Every row gives one point. Any point is a mix of the corners, with weights that add up to 1. It lies inside the corners' shape when no weight is negative. Say inside or outside, and name the corners with a negative weight.

Corners:
(1): [ 62 -20]
(2): [-2 31]
(3): [-38 -13]
Points:
[-57  16] -> outside (1)
[-39  19] -> outside (1)
[20 37] -> outside (3)
[53  3] -> outside (3)

Corners:
(1): [ 16 -36  -2 -77  22 -30  48  39  -9]
(2): [ 57   5   5 -26  30  40 -12   1 -13]
(3): [ 58  56 -54 -23 -32   1  48  36 -51]
(4): [-44   7 -41 -14 -83 -10 -13  57  31]
(5): [ 15 -21  57  45  21 -22  10 -35  43]
(6): [ -6   9  -1  81 -39  37  24  45 -10]
(7): [ 45 -60  -3 -13  12 -30 -12   7 -61]
(8): [ 35  19  55  30 104 -49 -48   4  42]
(9): [-52   4 -34 -94  21   3  23   1 -23]
(10): [-11  59  22 -74  -1   5 -25  41 -37]
Points:
[40 74  1 36 -4  4 -3 36 18] -> outside (1, 7, 9)
[ 50 -25 -11 -27  36 -32   7 -13   3] -> outside (6, 10)
[ 38  21 -18 -25  -1   7  18  22 -25] -> inside
[-23  -2 -21 -59   8  -4  12  11 -18] -> inside
[ 33  31 -13 -41   0 -11 -17   7 -32] -> outside (1, 6)
[ 11 -15   7  -8  22 -40  11   8  23] -> outside (2, 6, 10)
[-10  27 -31 -80 -44  14  24  40  -6] -> outside (6, 7, 8)

Corners:
(1): [-46  53 -62  45 -80 -59 -12  62  33 -62 -56 -50 -22 -16   2 -72  -3  39
  28  46]
(2): [-34 -14  -7 -23 -32 -43  35  33  52  49   7 -27  -3 -39  -9  53 -50   4
  -6  43]
(3): [ 32 -35 -25  -1 -31  38 -31  37  50 -28 -38  18  21 -20  13  29 -28 -10
  30 -33]
(4): [ -4 -30  31 -69 -66   4  47  34  15  13  51 -51 -41 -62 -12  25  26 -41
  26 -19]
(5): [ 11  13  54 -13  22  29 -14 -62  59 -61 -50  41  35  -8 -56  -3  -9  31
 -48  45]
(6): [ -2 -23  23 -43  49   4   4   4  56   0   6  11  18  65 -18 -64   1 -38
  53  54]
(7): [ 12  64 -11 -57   9 -27  20  40  67  -2  -2 -41  22  -8 -82  12  21  -7
 -22  24]
(8): [-20  77  31 -20   1 -64 -46 -50  -4  -4 -30 -56 -44  32 -47 -36 -20 -28
  47  -7]
(9): [-36   8  46  15   3  35  27 -58  63 -16 -38 -63  49  63 -47  35  41 -11
 -35  15]
(10): [ 53 -13 -73  17 -17  37  -5  34 -20   9  25 -24 -45 -54 -55 -47 -22  14
 -32 -27]
(11): [-55 -52 -49 -48 -13   6 -17 -41  66  30 -43 -21   8 -35  13  -3 -24 -43
  54 -10]
(12): [-32 -54   6 -10 -39   0 -45   5  59 -26  37 -43  53 -50 -34  33 -30   0
  -7  58]
(13): [ 40  92  -4  36 -24  34 -37 -39  25 -24  68  10 -10   7 -83 -88 -38  10
  21 -48]
(14): [ 42  20 -27   6 -37 -26  24   9  -7  19   8  45  37  -1 -59 -63  40 -27
  23  21]
(15): [ 33  34 -45  39  -8  25  21 -56 -34 -47  79  23 -34 -52 -18   8   3 -54
  23  -4]
(16): [ 35  -4  26  41  65  -1   6 -24 -21  12  18  25  -2 -12 -56 -49  49 -33
  55 -43]
(17): [-61  63 -29 -38 -27 -16 -20  52  -5  -3  48 -23 -56  48 -22  15  25  24
  56  -1]
(18): [-53  38   4  -4 -17  10  49 -24 -25  -8 -45 -65  46 -42 -10 -55 -28 -20
  -9  41]
(19): [-61 -35  20  41 -59 -48  57  26 -20 -76  14 -28  -4  -8 -72 -25 -23 -28
   3 -32]
(20): [-54  -7   6 -46   1  10   0  28  67  42   6 -17  -6  13  30  15  22 -72
 -21 -19]
(21): [-32  81 -65  46 -80  19  12  54 -13 -39 -62 -54 -63 -55 -67 -25 -24 -10
  19  50]
Points:
[-35  39  -5 -38 -38 -29  27  30  39   9 -29 -41   0  14 -53 -40   1  -1
  -5  25] -> outside (3, 12, 15, 16)
[ -2  10  17  22 -14   8  22 -18  10 -17 -22  -1   5 -17 -25 -31   0 -36
   6   1] -> outside (7, 10, 11, 12, 17)
[ 19  24 -15 -30  33  11  24 -16  39  37  68  23 -11  11 -41 -37  51 -22
  14   1] -> outside (3, 8, 12, 18, 19, 21)
[-20  -9  -8 -17 -22 -11  13  10  21  -4  -8 -19   3 -19 -21   0   8 -22
  12  19] -> outside (13)
[-24  10 -17   0 -33  -9   2  12   4   1  21 -28 -19  -8 -20 -15  -5 -22
  33  -1] -> outside (5, 7)
[-19   9  -4 -15 -29   5   5   0  26  -1   3 -23   0 -21 -34  17 -12 -21
  -6  -7] -> outside (1, 6, 16)
[ -4  44  -6 -13 -31  -1   1  -1  25 -20  -2 -38   1  -4 -42 -22 -15   2
   5  32] -> outside (11, 16, 19, 20)

Corners:
(1): [ -8  -4  12  81 -49 -13  51 -29 -31   8   5  31  61   3 -33 -10  51 -27
 -24  30]
(2): [ -6  95  19  16 -38  31  -1  51  59  79  60 -23  22  62  15   5  19  23
  28  29]
(3): [ 27 -19  99 -20 -11   4  -4  31  10  80  15  35  12   2  22  38  37 -10
  -4  -6]
(4): [-41  13 -18 -16  23   9   4   4  12 -11 -11  13 -12 -29  49  -9  74  10
 -45 -60]
(5): [ 57  64 -14  39 -67 -65  25  21 -15  -1 -27  10  71  -3 -20   5 -16 -53
 -10  31]
(6): [-32   6  34 -34 -14 -41  36  75  17  14  17 -21  31  30  26   3 -10  16
   5  24]
(7): [-16 -64 -58   2  33  28 -35 -36  30   6  16  35 -35 -33   3   5  74 -16
  32 -17]
(8): [-26  37   1   5 -97  -7  48  33 -45  50  -7  28   3  18 -33 -35 -24 -75
  28  23]
(9): [-29  40  56  29 -54 -13 -38  41 -46  15  52  -1 -19  26  22  14  -4  28
  50  13]
(10): [ 18  30  27   6 -91  22  28  -6 -22 -48 -68  -8  15  19 -28   4   0 -96
  -4  78]
(11): [ -15  -19    2   10 -100    9  -47    4   -6   33  -51    0   57   22
   -6  -54    5  -58  -17    8]
(12): [-22 -43 -15 -25  67   9 -25 -88 -21  -7 -12  34  16   2  10  -9   0  23
 -40 -27]
(13): [-33 -57 -30 -21  36  -7 -30 -97  -7  -7   7 -46 -44  -7  62  16  50 -39
 -93 -50]
(14): [-73 -28 -55 -32 108 -19 -61 -15  13  54 -21 -26 -47 -31  25  23  64  54
 -58 -12]
(15): [-34  50  43  29 -60 -50  40 -33 -25   1 -27   1  34  53 -65 -33  41 -37
  45 -10]
(16): [-64 -41 -19  20 110   7 -59 -18   6 -14  10  29 -24  12  19  -1  44 -37
 -61 -10]
(17): [ 26  16  35 -14  -6 -13 -16  62 -15  19  54 -17  13  13 -23 -54  34  37
  -6  26]
(18): [  3  44  30  37 -42   6  26  28 -15  24 -42 -40  56 -40  -5 -40 -34 -38
  44  11]
(19): [-84 -14 -16 -20  49 -39 -40 -72  52   5 -33  28  -8 -46   9 -62  42 -29
 -45  12]
(20): [ -47  -59  -14   -5   73    5  -27  -32   71    6   15  -11  -16  -28
  -35   47  -10   21 -121  -44]
(21): [ 19  41  41  46 -61 -35  51  23  13  29 -53   5 -11  46  15 -63 -33  -8
   7  17]
Points:
[-16  11  14  -4 -34  -3   6   9  -8  23  -5  -3   8   2   9 -25  24 -10
  13   7] -> outside (5, 16, 20)
[-12 -16   6  16 -15 -11  -8 -33 -10   8 -25  13   4  -4 -16 -14  16 -37
 -19   5] -> outside (2, 4, 6)
[-14  16  14  13 -30 -11   4  -2  -8   8  -6  11  15   8   3 -22  28 -25
   4   5] -> outside (14, 20)
[-10   1   1  -1  -2 -15   1 -17  17  14 -19  -4  13  -7   6 -15  31   2
 -26  -3] -> outside (8, 9, 16)
[ -4  21  33  -1 -38 -18  13  26  14  68   5  21  64  -9 -31 -16  33   9
  20  -4] -> outside (9, 10, 13, 16, 21)
[-23  17 -22  -9  11  20 -53   1 -12   3  28 -22  -8   9 -12  -5  31 -14
 -12  -5] -> outside (1, 3, 6, 19, 21)

Corners:
(1): [-25 -25 -14  13 -22 -17 -17  16 -17  42   5  24  62  25  74 -17 -55   9
 -25 -79]
(2): [  0  30 -13  36  -7 -65 -79   7  -2  57 -57  79  -9  34  43 -19  26 -40
 -11  33]
(3): [-18  56  28 -93 100  -9   3  85  64  32  14  56 -26 -36  41 -20  55 -14
  56 -11]
(4): [ -6 -54  92  40 -87 -56  45 -70 -23 -94   5  11  39  -6  80  24 -37 -18
  21 -55]
(5): [-44 -84 -30  39  34  12 106  50  -1  30  20  39  40 -15   2 -26 -21  29
 -29 -16]
(6): [ 16 -26 -18  85 -26 -13  69  -5   1 -32   9  35 -42 -11 -32 -27 -43 -33
 -17 -26]
(7): [ 24 -17   2  49 -11  24  -1  33  19  17  72  15  -9 -29  26 -20  13 -32
   6  22]
(8): [ 28  47  72  19 -21 -64 -10   6 -86  25  25 -12  46  68  32   4  37  -9
  46 -31]
(9): [ -2 -42  17  63 -13  -8 -46 -23  81 -28 -53 -15 -14 -26  17 -17  75   2
  28 -71]
(10): [ 30  -2 -41  -9  -6 -17 -10 -47 -22  15  33  32 -22 -13 -13  -5  32  17
  12 -11]
(11): [ 54 -63 -48  -6   9  90  89  58  32 -19 -60  38   8  -8  30 -21  -6  49
  -2  -7]
(12): [-39   0 -45  35 -35  74  43  46  20   5 -30  43   3 -37   4 -25 -45  31
 -29   3]
(13): [  4  31 -49   8  68   3 -42  30 -10  46 -22 -14  -3 -12  21  30  14  -4
  58   4]
(14): [-25   2  -6  16  15  -9 -12   4 -23  18  -4 -22 -49  63  19  -3   0 -10
 -39   3]
(15): [ 27 -30  43  32 -37   2  25 -29 -40  13   1  33  -4 -14  50 -75 -66  64
   9 -30]
(16): [ 18 -23  87 -36 -19  -7  -3  13  16  35 -14 -15  19  -4  29  24   9  -6
  -6 -60]
(17): [ 10  47  10  31  31  12 -44 -29 -75  -1 -12 -25 -70 -27  33  43  19 -20
 -96 -19]
(18): [ 23 -20   4   7  72  31  69  18  79 -69  -3   3  15  -9 -24  19  22   6
 -20  14]
(19): [  0  -6 -16 -20 -33  44 -27  47  19  83 -18 -69  81 -29  31 -57  31 -78
   7   6]
(20): [ 11 -11  19  39 -74 -54  62 -38  15  76  24 -45  50  52  65 -26   4  -5
   1 -59]
(21): [  1  -8 -72  36  -8 -54 -24  30 -11   8   0 -34 -33 -47  -3   3  31   7
 -41  -1]
Points:
[-14 -10 -21  21  16  18  32  46  20  -3  -4 -26  10 -15  21   0  11 -24
  -8 -14] -> outside (2, 10, 15, 16)
[  6  -3 -21  27   6   2   8  16  -1  12  -1  13   6 -24  26 -12   6  -3
  -3 -15] -> outside (14, 16)
[ 22  -7 -29  27  -4  31  11  -9   5   3 -29 -35 -25  10  -5   5   4  44
 -30 -49] -> outside (2, 3, 4, 5, 7, 19)
[-29 -16  12  61 -25 -12   9  -2  13   0   2   2  -9 -24  43 -38 -25 -22
 -39 -17] -> outside (8, 10, 11, 13, 16)
[  3 -12 -10  29  -2   3  15   9  -6   8  -5  13   0  -7  26 -15  -1   3
 -13 -16] -> outside (16)
[  3 -24  15  16 -10  -4  24  11  18   7   1  27  19   5  30 -19  -4  -2
  17 -16] -> outside (17, 21)

Corners:
(1): [ 84   0  52  50  48 -10  -8   9  31 -35 -50 -17 -25  60  26  25 -30  18
  25  72]
(2): [ 20  66  28 -48 -14  14 -16   4  30  26  40 -14 -32  -1 -36 -85  14 -68
  27 -50]
(3): [-12 -60 -48 -49  60  30  27  -5 -35 -44  19  31   9 -18 -48 -37  30  15
  11 -66]
(4): [ 70  -4  42 -28 -40 -10 -22  20 -22 -16   2  -3  -8  18  46 -17 -16  -2
  29  35]
(5): [ 52  25  17 -62 -15  -3  21  21  27  13  21 -41 -51  58  -1 -39  64 -69
 -17  10]
(6): [ 49 -10  24  29 -62 -35  31  24  37   1  -9 -86 -14  30  49 -68  -3 -37
 -35 -24]
(7): [-24  -5  11  -2 -23  58 -42  33 -10 -21  43 -57 -64  -3 -33 -51  81 -55
 -65 -34]
(8): [-29 -11 -12  49  20   4  39 -30 -39 -58   9  79  19  28 -39 -13  40  50
 -18  25]
(9): [-40 -53  11   2  -2 -42  11 -25 -21   2 -11  76  42  35 -21  50 -62  64
 -49  46]
(10): [ 39  37  85  -1  16  16  42  31 -19  32 -43 -22   6 -19  59   2  16   4
  19 -17]
(11): [-53  -3 -78   0  41  69  -2 -32 -20 -30   2  54  -1  32  22  -8 -23  48
 -64   8]
(12): [-23 -57  24  49 -18 -41 -44 -19 -15  44 -23  70 -14  26  42  38 -27 -70
   0  35]
(13): [-48   0 -38 -19  37   9   6 -32 -40 -26  15 -19  42 -10 -27 -14  -3 -28
  -6  21]
(14): [-109    6  -73  -37   10    3    0   -4  -31  -79  -30   23  -43   35
  -54  -30    5   -2  -21   17]
(15): [-27 -37  11  27  41 -42 -32 -80 -93  32 -44  47  -7  25  -6  20 -48  28
  10  24]
(16): [  0  55   7 -26   5  45  39  55  -8   4  85 -60 -87 -16   6 -50 -27 -81
  -3 -22]
(17): [-70 -49 -60  43  29  -7   4  16 -36  26  16  51   3  25 -11 -20 -16  84
  -6  54]
(18): [ 73  55   6  -1 -35  72  40  26 -22  36 -25 -33  -8  50 -39  16   1 -52
  47  12]
(19): [ 29  40 -30 -19  30  69  10   0  -5 -47   2   9 -54 -53 -80 -65  50 -29
 -34  25]
(20): [-60 -69  53  53  41  13  12 -38 -27   5 -45  12  -4  85  46 -12 -76  19
 -20  76]
(21): [ 64  46  61  28   7  -9  -7  92 -25  22 -23 -42 -25  56  22 -38 -19 -76
 -41   7]
Points:
[  8   6  17   2   2   0   4  15 -16   5  -1  -5 -20  20  -6 -24  -1 -27
  -1  12] -> outside (11)
[-22  -3 -13 -14   2  -9  -2  17 -26 -16  18  -1 -23  19 -28 -52   1 -12
 -21  11] -> outside (1, 10, 11, 12, 18)
[  4   6 -16 -28   9   6  23  -1 -10 -12  17 -25 -24  16 -26 -37 -23  -9
  16   8] -> outside (7, 8, 10, 11, 12, 21)
[-18  -2  -1  21  -1  -7  -2   4  -2  -3   4 -10 -28  55   7 -16 -26 -21
 -20  26] -> outside (3, 4, 10, 19)
[ -9  -8  12   3   9 -11  -3   8 -16  -7  -2   2 -16  18   1 -26  -3 -18
 -16  12] -> outside (11, 18)
[-14 -38  -7  37  18   2  -2 -13 -36  -7  -3  21   6  22  -1   2 -30  15
 -18  33] -> outside (2, 5, 10, 14)
[  3   8   1  -1  -1  19   9  12  -9  -4   3  -4 -16  23 -10 -21   4 -26
  -7   9] -> outside (15)

Corners:
(1): [ 92  35  54  39   2 -25 -73 -76 -39 -12 -27   1 -31   4  11 -24 -41 -61
  10  19]
(2): [ 61  33 -36  15   4   8 -86 -62 -76  50  39  45   9 -51  25 -25   9 -81
  -9  -2]
(3): [ 53  26   4   6  23 -43   9 -41   2   2   2  10  13  41  77  94 -18   6
 -26  14]
(4): [ 32  18  25  12 -17   4  -3 -74  -2   1   3  73   4   6  16  36  16  70
  30  -2]
(5): [ 61 -50  -3 -38   2  17  86 -14  64 -42  44 -34  -1  27 -63 -10  -5  17
  -9  17]
(6): [ -9  23   1  15 -33 -50   8 -61 -53  -3  -4 -77 -10 -14  33  47  22  61
  42 -44]
(7): [ 41  46  19 -21 -28  24 -86 -14 -42 -27  -4  34 -34  -6   2 -20   2 -31
  14 -33]
(8): [ 44  34  10  56  27  -7 -94 -38 -28  52  25  16  -7  22  26  22   5 -78
  25 -13]
(9): [ 28  -5  39  70 -18  -1 -71 -44 -56  -7  27  37 -53  16   4 -29 -17 -50
 -26   0]
(10): [ 35 -24  43 -25  29 -14  50  13 -26 -30  73 -63  15 -13 -49 -16  -3  51
  47  56]
(11): [ 14 -27 -80  -8 -25 -22  91  51  45 -59  -5 -39  22   5 -38  -6  14  55
  42  43]
(12): [ 62   4  13 -29  29 -50  41  47  20  31  20 -35  50  38 -66   5  17   7
   0  43]
(13): [ 20  31 -23  27 -47 -33 -70 -49 -80 -43  12  53   7   5  18 -13 -46 -44
  25 -67]
(14): [ 21   4 -29 -14  42  46  34  55   1  42  -8 -61  48  14  17  -6 -17  19
   1  14]
(15): [ 25 -81  16 -22  -7   2  32  50   3  85  46 -58  18  39 -21 -43   6 -37
  42  59]
(16): [ 26 -65  19 -17  22  -5  28  43  42 -22   5  -1  31 -33  -8   9  -9  42
  18 -10]
(17): [  5 -51 -35 -52  46  14  31  32  -5  18 -41 -48  32  38 -37   6  11  33
  35  43]
(18): [ 24  24  -4  37 -36  11 -51 -57  -5  47  -7 -17 -16 -10   7  82 -22  61
  -4  21]
(19): [-32  42  -7  19 -46  17 -31 -51 -26 -53 -25 -24  39 -38  31  52   0  35
  18 -23]
(20): [-27 -10   7 -19  23 -19  57  75 110  29  35 -47 -20  12 -71 -16 -20  19
  31  52]
(21): [ 31 -36 -15 -25   2 -13 115  39  11  -7  -7 -35  17 -17 -48  65   1  42
  30  33]
Points:
[ 11 -12  -1  -1 -11  -7  14  -9  -1 -11  20 -18   2  -2 -10  15   1  25
  25  11] -> outside (1, 12, 14)
[ 26   1 -19  -1  -7  -1  -4  -5 -35   9  12 -27  18  10   0   8  -2  -6
  12   5] -> outside (1, 4, 16, 20)
[ 31  -8 -13   0  -2  -7  10   5   0  22   9 -16   2  14 -22  -2   2  -6
  21  18] -> outside (3, 10, 16, 19)
[ 15 -29  -1 -32 -11  17  40  20  -4 -21  -8 -38  14   0 -32   9  12  53
  26  11] -> outside (1, 2, 3, 8, 13, 20)
[ 18  14  14  12  11   1 -38 -33 -31 -21  33  11  -4   0  15  -6 -12 -13
  12 -22] -> outside (1, 11, 12, 15, 18, 21)
